Rows are points. Each copy is the shape, with its points in the same order, stretched, turned, moved and blurred by noise. Some copies are also mirrored. Which?
(in the rows, 128 means zero)

Shape:
[[150 132  94]
 [121 103 116]
 [106 117 101]
 [127 138 110]
 [141 172 181]
 [144 140 186]]
Copy 1, 6 rows:
[[120 104 117]
 [118 106 153]
 [ 99 113 147]
 [115 121 127]
 [172 175 127]
 [181 153 149]]
Copy 1 is: only turned
Copy 2, 6 rows:
[[128 109 101]
 [130 147 107]
 [108 145 107]
 [116 123 121]
 [153 116 188]
 [171 134 163]]
Copy 2 is: mirrored
Copy 3, 6 rows:
[[168 118 115]
 [126  92 135]
 [120 100 106]
 [139 123 115]
 [116 187 176]
 [113 162 198]]
Copy 3 is: only turned
Copy 4, 6 rows:
[[153  99  77]
 [164 123 116]
 [167 140 101]
 [136 131  98]
 [ 60 104 151]
 [ 92  97 160]]
Copy 4 is: mirrored

Shape:
[[ 99  99 119]
 [195 145 117]
 [115 104 148]
 [107 113 149]
 [ 98 197 128]
 [114 110 162]
 [126 116 152]
 [ 98 124 130]
 [181 133 157]]
Copy 1:
[[117 117 104]
 [200 121 154]
 [113 107 132]
 [111 116 133]
 [141 199 153]
 [108 109 143]
 [122 112 144]
 [116 137 120]
 [166 102 171]]
Copy 1 is: only turned
Copy 2 (9 x 3):
[[ 89 125 145]
 [175 100  76]
 [114 132 163]
 [116 139 162]
 [144 193 116]
 [129 130 179]
 [127 123 154]
 [108 146 144]
 [176 109 125]]
Copy 2 is: only turned

Shape (8 x 4):
[[100 127 149 151]
 [129  63 131 144]
 [166 137 130 119]
 [139 123 128 156]
 [115 144 131  37]
 [115 135 123 144]
 [151 110 144  99]
 [134 142 150 135]]
Copy 1 (8 x 4):
[[144 107 169  92]
 [144  62 155 145]
 [151 133 128 144]
 [159 107 135 117]
 [ 56 183 153 154]
 [135 120 136  99]
 [138 125 150 163]
 [156 127 152 119]]
Copy 1 is: mirrored
Copy 2, 8 rows:
[[134 171 153 108]
 [ 91 104 133  90]
 [130 118 172 169]
 [110 145 149 130]
 [198  99 145 149]
 [122 149 140 126]
 [139  94 168 146]
 [146 157 176 144]]
Copy 2 is: only turned
Copy 3 (8 x 4):
[[133 105 101 112]
 [127 140  66  58]
 [148 167 140 134]
 [127 144 101 128]
 [141 129 195  82]
 [120 123 117 119]
 [160 150 134  95]
 [153 141 124 131]]
Copy 3 is: only turned
Copy 4, 8 rows:
[[121 154 134 169]
 [ 78  96 165 153]
 [164  89 130 137]
 [122 109 117 153]
 [200 149 192  89]
 [133 142 121 141]
 [155  98 168 140]
 [157 125 130 163]]
Copy 4 is: only turned

Shape (10 x 6):
[[142 115 133 138 121  74]
 [146 157 146  99 165 166]
 [ 94  86  96 136  91  83]
 [120 117 126  89  87 164]
 [121 168 133 160 128 117]
 [165 138 137 139 134 164]
 [125 107 104 153 136  90]
 [144  89 119 159 138 152]
 [134 100 155 157 119 150]
 [ 99  99 158  84 110  96]]
Copy 1 (10 x 6):
[[ 99  70 141 128 123 125]
 [150 170  82 138 149 147]
 [ 66 103 182 115 114 129]
 [138 173 151 105 168 175]
 [136 132 145 148 142  89]
 [165 147 104 125 113 142]
 [ 85  95 138 129  85 111]
 [130 138 115 127  57 146]
 [146 132 137 145  99 161]
 [ 88 109 150 139 183 181]]
Copy 1 is: only turned
Copy 2 (10 x 6):
[[180 136 151 105  97  86]
 [100 131 129 142  96 193]
 [126 126 147  98 137  62]
 [ 74  75 109 109 136 159]
 [154 162 113 124 123 156]
 [119 109 107 155 121 180]
 [139 149 145 132 115  82]
 [116 124 131 184 140 137]
 [137 121 143 159 159 162]
 [128 120 184  83 113 107]]
Copy 2 is: mirrored
Copy 3 (10 x 6):
[[ 88 129 139 112 102 130]
 [158  82 153 103 133 116]
 [ 94 175  80 109 132 115]
 [151  89  67 102 129  89]
 [152 140 142 145 102 152]
 [161 102 140 130  94  90]
 [ 98 165 135 112 125 122]
 [144 144 132 131 115  68]
 [145 114 125 168 105  79]
 [ 88  94  98 113 149 124]]
Copy 3 is: only turned
